Each row of a before or after table is a point. One or more steps were done to the points. Then noise was added and the rows were shuffled. The steps act on how far a point lies along the listed directions, d1 being the first. What was done? A step turns or swaps two directions, mirrors them in a line or flattens them onto one, adds a multiple of one to another, or multiplies one. Angles are multiples of 10 degrees, from the lower direction toward the higher: turns from -170 to 170, lines from 10 to 170 but not 90. Use the fewest steps. Two steps may share a direction if one is a turn and the other turns, adds or multiplies; they go together, in the order done. Otherwise the lowest direction goes first.

Directions:
(1): [-14  30  39]
(2): [-45 -25   3]
(3): [-20  33 -33]
Before, 12 rows:
[[ 11 -30  15]
 [ 27  24  30]
 [  9 -23  -8]
 [ 37 -24  42]
 [-51   1  26]
 [-49  15   2]
 [ -2   6 -37]
 [  8 -60  27]
 [ 32 -33 -22]
 [ -6 -35 -13]
 [-59  27  31]
 [ 47   5  25]]
After (12 x 3):
[[ -5 -19  14]
 [-26 -49  26]
 [ 16 -25  22]
 [ -4  36 -30]
 [ 20  18  -8]
 [-55 -27   2]
 [-25   1  -9]
 [-12  34 -28]
 [-25 -21   6]
 [-13  -5   1]
 [-26  23 -29]
 [  7 -37  31]]
Steps: multiply d1 by 0; turn d2 and d3 by 70 degrees

Directions:
(1): [ 60  -6   6  -1  12  11 -18  -5]
(2): [  1 -23  23  26  -3  35  34   9]
Before (14 x 8):
[[ 33 -24  19  17   6  37  19   1]
 [-31   5   0   0  -5  -1   7   7]
 [ 14  18 -25 -21  13 -26 -24  -9]
 [ 10 -11  14  15  -5  14   6  -5]
 [ 60 -26  11  12  12  38   7   7]
 [ -4  12  -9 -14  -6 -20 -15  -9]
 [  1  -2   3   1   3   9  16  12]
 [ 37  11 -11  -6  16 -13 -30 -17]
 [ 11  -1  11  -1   0   8   1  -5]
 [-18   0 -14 -14   0 -14  -6   1]
 [ 34 -15  12  19   5  20  12   9]
 [ 15  -9  20   2   9  17   5  -1]
 [ 40  -4  14  -3  12  19 -10  -6]
 [-26 -22  21  21 -16  13  30  16]]
After (14 x 8):
[[  7  -2  12   1  -1  10   4  -4]
 [-20  -1 -13 -13  -1 -12  -4   2]
 [  7 -14  24  13   4  33  20   2]
 [ 36 -15  11  18   6  19  10   8]
 [ 48 -19  15  10   9  30   6  -3]
 [  0  14  -9 -14   2 -14 -20   0]
 [-30   4  -2  -2 -12  -9   7  -3]
 [ 22  -7  11  10  -2   8  -5  -8]
 [-33 -11  10  26  -1  16  31  -1]
 [-46   0  -7   7  -2  -1  29   5]
 [ 46  -1   0 -12   2 -17 -33  -1]
 [ 17  -8  20   1   9  16   2  -3]
 [ 42 -31  16  21   7  46  23  11]
 [ 18   3  -2  -6   7   2   1   8]]
Steps: swap d1 and d2

Directions:
(1): [ 30   1 -23   2  46   1  16 -27   7  55   5  34]
(2): [ 56   3 -27  -1 -44 -40  12   3 -25  -3  25  -4]
(3): [ -7 -24 -29  36 -39  35  27  17  43  21   5  -7]
(4): [ 21 -15 -31 -18  19  56 -24  -8 -26 -11  21 -41]
(5): [ -6  -8  24  29  27 -20  46  -9 -14  10  12 -60]
Before (12 x 12):
[[-35   3  30  15   9  20  11  -4  24  10   7   7]
 [-19  -3  13   3 -25   8 -23   4   3 -15 -27  17]
 [ 40  18  -7 -45 -48 -24 -39  -9  -8 -27  11   3]
 [-28 -13  13  14 -17  45  26   0  31   0 -17 -15]
 [  9  -9  -6  26  40  -3  13 -28  30  48   5  36]
 [-43 -19  16  10  13  20  16  -4  38  38 -18  33]
 [ 16   5  -1 -25   4 -29  -6 -19 -34  -6  12 -13]
 [-36 -11   9  -9  39  45   4 -10  16   6 -26 -20]
 [-12  12   3 -21 -26  11 -17   7   3 -35   4 -13]
 [ 31   2 -20 -43 -35   9 -49   4  -6 -19   6  11]
 [ 11  -3   4   1  60  -8  30 -15 -23  17   8 -13]
 [ 54   8 -17 -13  -1 -15   5   5 -20   7  25 -11]]
After (12 x 12):
[[-16 -26   4  22 -25   3  32   6  15  19   7 -17]
 [ 32   1  -1 -20  49  -5   3 -32  -2  37   9  -1]
 [  2  -6  -9 -22  -5  12  -1  -2  -9 -13 -11 -18]
 [ 16  15 -19 -23  16   8  -9 -19   9  13   6  31]
 [-20   3  24 -11 -10 -15  -3  22 -24 -53  -5 -25]
 [  6  10  14 -15  14  -2  -2  11  -9 -11   7 -21]
 [ 13  -7  -9  14   4   0   2 -16   3  34 -15  29]
 [-11  11  14 -28   5 -27 -16 -12 -19 -12  -7   5]
 [ -8   2   7   9 -25  17   6   2  14  -1  19   6]
 [ 24  17   6 -23  33 -18  -6 -39  11  31   1  15]
 [-21 -17  29  41 -13 -15  23   4   8 -19  12 -54]
 [ 10 -10 -18  -3 -29  50   8  -4  16   5  -5   3]]
Steps: turn d1 and d5 by 120 degrees; multiply d2 by 0; turn d3 and d4 by 30 degrees
